Each row of a before or after table is a point. The points were changed in one or more steps. Then noise was added and the rows were shuffled. The steps act on columns, c1 being the first. Name the steps. A step turns or swaps two columns, mirrors them in a line or flattens them onto one, adds a multiple of one to another, or multiplies or shifts one. Angles are multiples of 10 degrees, from the lower column toward the higher: turns from -170 to 170, lines from 10 to 170 but not 90. Use the fewest steps. Two steps may share a column if one is a turn and the other turns, adds or multiplies; they go together, in the order done. Otherwise the lowest column goes first.

Before:
[[ 0.09  0.26 -0.05]
 [ 0.10  0.19 -0.11]
 [-0.02 -0.45  0.22]
 [-0.10 -0.43  0.10]
 [ 0.22 -0.41  0.44]
 [ 0.20  0.07 -0.15]
 [ 0.02 -0.23  0.33]
 [-0.11 -0.29  0.45]
 [ 0.17  0.32 -0.29]
 [ 0.37  0.35 -0.30]]
After (10 x 3):
[[ 0.14 -0.09 -0.22]
 [-0.10  0.50  0.22]
 [ 0.22  0.49  0.32]
 [ 0.00  0.29  0.42]
 [ 0.13 -0.15 -0.16]
 [ 0.21 -0.34 -0.25]
 [ 0.21 -0.16 -0.05]
 [ 0.38 -0.36 -0.32]
 [ 0.03  0.33  0.16]
 [-0.10  0.21  0.39]]
Steps: turn c2 and c3 by -100 degrees

Before (10 x 8):
[[-0.66 -0.02 -0.24 -0.02  0.09  0.06  0.20  0.15]
 [ 0.40 -0.31  0.17 -0.05  0.13  0.03 -0.18 -0.01]
 [-0.57  0.22 -0.40  0.11  0.05  0.40 -0.39  0.23]
 [ 0.28 -0.04  0.42 -0.45 -0.13 -0.07 -0.41  0.07]
 [-0.37  0.00 -0.24  0.06 -0.08  0.40  0.14  0.09]
 [ 0.16 -0.06 -0.36 -0.34 -0.34 -0.19 -0.32  0.19]
 [ 0.37  0.02  0.13 -0.14  0.26 -0.33 -0.04 -0.32]
 [-0.50 -0.04 -0.03  0.34 -0.24  0.05 -0.22  0.21]
 [-0.61 -0.29 -0.42 -0.06  0.18  0.14 -0.17  0.06]
 [ 0.13 -0.13  0.24 -0.13 -0.20  0.07 -0.30 -0.41]]
After:
[[-0.62 -0.27 -0.41 -0.05 -0.15  0.14 -0.20  0.05]
 [-0.64  0.00 -0.26 -0.02  0.22  0.05 -0.04  0.15]
 [ 0.15 -0.17  0.25 -0.12 -0.33  0.08  0.15 -0.40]
 [ 0.37  0.00  0.13 -0.14  0.00 -0.33 -0.28 -0.33]
 [ 0.16 -0.07 -0.35 -0.35 -0.38 -0.18  0.29  0.22]
 [ 0.28 -0.05  0.42 -0.45 -0.42 -0.07  0.06  0.07]
 [-0.50 -0.05 -0.04  0.34 -0.26  0.05  0.20  0.20]
 [-0.58  0.21 -0.41  0.11 -0.39  0.40 -0.12  0.22]
 [-0.35 -0.01 -0.23  0.07  0.12  0.41  0.12  0.08]
 [ 0.42 -0.30  0.18 -0.05 -0.16  0.03 -0.17 -0.02]]
Steps: turn c5 and c7 by -80 degrees
